Each wall is flat, endless, passes through zero and stands at right angles to its row. A trip goes straight from one point to another. Which walls does it cross, in order?

Walls:
(1): [-22  51   3]
(2): [ 25 -38  -5]
(3): [-31  36 -42]
(4): [-9 18 11]
(5): [-15 -27   2]
(6): [ 17   9 -25]
(7): [44 50 35]
Trips:
[ 17 -60 -20] to [  6  22 -42] => 3, 5, 1, 2
[-16  20 -22] to [18 30 -6] => 7

Walls:
(1): [-26 -29  21  -5   7   6  29   4]
(2): [ 5 -2  0  1 20 27 55  2]
(3): [  6 -31  41  10 -15 -18 -21 -17]
(4): [ -9  -2   0  45 -23   9   0   7]
Trips:
[ 29 -20  11 -33  20 -15  14  18] to [-55  -2  30   2  20 -27  -1 -12] => 2
[ 10  24   5  12   9   3  12 -20] to [ 35  35   2   8 -10  10  12  54] => none
[ -1 -46   0  26  12 -30  25  19] to [-40 -28 -14   3  21  -2  48  27] => 3
[ -6 -18  15  20  -4 -27   2 -41] to [-26   5  35   6  19 -17 -13  -9] => 4
[-15 -20 -13 -11 -41   4  18  39] to [-22   4   0 -32   1 -19  33 -44] => 4
[-41 -33   0  26   4   7   8 -22] to [ -6  35  24   9 -33  32   9  -9] => 3, 1
[-28 -11  23   4  40  -5 -23  17] to [  3 -10   0  30   3  21 -41 -28] => 4, 1
[-17  -9  -5 -34 -27   6 -33   3] to [  5   8   5  -1  37  22 -14  38] => 3, 2
[-30 -48 -29  -4  22  -1  10 -12] to [ 41 -16 -14  11  14  34  -6  19] => 4, 1

Walls:
(1): [ -5   6 -30  -1   1 -18   8  18 -17 -34  19  -5 -11  15]
(2): [ -5 -32 -12  34 -30 -21  -7  10   6   6 -17  -7  -2  20]
(3): [-16 -12   3  -4 -35 -15  17  -3  10  13  -3  -6 -36  -5]
(4): [-12 -34 -24 -17  18  -5   8  24 -26  12  12  -9  28 -22]
(5): [ 23  -3  -7  12  19  14 -14   8 -30  -8 -22  -7   8  -6]
(6): [  0  -4 -11   7  12 -10   8   2   4 -16 -11  -7  -2   7]
Trips:
[-23   6  27   6 -29 -15 -12  10  -9  -4  10   6 -16 -11] to [-33  10 -10  33 -30   4 -35  19 -10  15   4  28  13 -11] => 1, 4
[-13  -6   7   1  26  18 -10  12  -9  15  44  -2  18 -21] to [  9   1 -10  -9 -24  11  32  26 -10 -13  10   7 -11 -46] => 1, 3, 5
[  9  22 -20  -3  26  -4  20 -20  -2 -41   2  34 -60  31] to [ 11 -23  15 -31   0  -6  15  20  -9   4   5 -31   1 -22] => 4, 5, 6, 1
[  7 -24   2   8  15  10   0  -5  -3 -17   2   1  22   0] to [-19  -8 -12  -5 -23  17 -43  -7   4   6  10 -26 -27  12] => 1, 6, 3, 4, 5
[-11  -3   8  30  -3   1  13  13  -9  -6  19 -15  -8  32] to [ 21  16   6  11  36 -33  -9 -11  13  17  -4   7  14 -12] => 3, 5, 1, 2
[  7   1 -26   5  12 -17   8  16 -19   7  20   4  13   8] to [ 14   2  -3  -7  24 -16 -16  15  11 -30 -19  10   3 -48] => 2

Walls:
(1): [-41  -2  10  -1   7 -11  28  -3  -9   9 -22   5 -18  25  26   1 -10 -10
  -3  -6 -28  15   2   3  32 -10   3 -14 -35   2  -2  -8]
(2): [  2   4 -25 -44 -11  -2  28 -31 -11   1 -25   3  -1 -20  15 -10  29 -32
  -4  20  -1 -11  -2  15   7 -37   3 -21   8   0   6 -36]
(3): [ 32 -26  17 -37   9  17  -2  -6  -8  -6   9 -17 -18   0   8  26 -11  21
 -29  14  -5  -5 -11  -2  -7   7  -7   6  -9  10  14   0]
(4): [-21 -26   8  27  -1   3 -11   7 -23   9 -13   0   8 -22  -9   9 -10 -18
   0 -13 -11   9  -2 -26 -11   8 -33 -22   2  15  35  -2]
(5): [-20   1  -4 -12  -7  18  10  18 -31  -6  11 -24  -7 -18   7 -20 -49   2
 -35  -2  22   1  39  20 -38  22  30  28   1   5  -1 -29]
(6): [ -5   7 -22  26 -28  17  18   6 -18  -7 -12  24  -1  -5 -21  -2   9   8
  22  10  16   8  -1   5  -3  -6 -38  16   4 -19 -29  15]
(7): [-22  -2  -8 -26 -17  14  -6  25 -19  19  -4  -5  -3  -5  -5  11   2   5
 -16 -37 -34   2  -3   3 -31 -20 -19  19  -4   2 -27  23]
(8): [ 20 -15  -8  -3   8   1 -14  -1  17  19  12  -1  16 -13 -15   3   2   1
 -15   6  40  -8 -11   1   8   6  -5  12 -19 -10 -12 -12]
(9): [  1  -3 -26   5  -3   2  13   2   7  10  10 -23  12   5  19 -32   4 -21
  -2 -21  14   4 -13  -9  20  17   3  24  -9 -20  25  18]
Trips:
[-19 -30  -1  16   7 -25 -17  19  31 -24   3  18   5   9 -34 -24 -32  14
  22 -19  12 -20  -9 -19  22  16   9  -5  -7   8   1  -7] to [  4   0 -21  -4   4 -28  -3 -23  38   4  -2 -21  -3  11 -11  -6 -25 -34
 -20 -10  28  20   4  21  -3   2 -29  31   0   7   5 -11] => 5, 4, 2
[ -6  21  15  10 -14   6   4 -40   8  24   2 -14 -17  17  -1 -15 -41 -11
  31   4  -8  26  26 -15  13  12  22  -8 -22 -24  -2 -14] to [ 15 -15  -4 -28 -23   2  -9  19 -28  10  -1 -29  12  10  24   8  -1  11
  19  -2  12  20  28 -31   0  46  -8 -16  -3   1  20 -11] => 4, 3, 1
[  2 -14 -15 -14  16 -11  17  -5  -3 -15 -37  23 -17 -12  -1  10 -52  16
  27   2  -1   4   6   8  10  11   8  24 -29  -3   6  21] to [ 12  19   2  -5  -7  -7   3 -15 -21 -16  22  -6  -8   7  25 -13 -10 -20
   1   6 -21  -4  25 -21   7  25  -4 -21   7  37  -2   6] => 6, 4, 2
[ -2 -26  17   1   0  14 -31 -15 -13 -31   3  10 -16  -5 -12 -19  27 -10
  22  26   0  -2  23  -2 -27   5  14 -28 -15   9 -13  26] to [ -6 -14  11  -3  15  24  19 -21 -26  -5  -3  10  21 -23  22  16 -38   2
  -1  12 -17 -12  16   4  -3  -5  21   1  35  -3  14 -36] => 2, 5, 6, 1
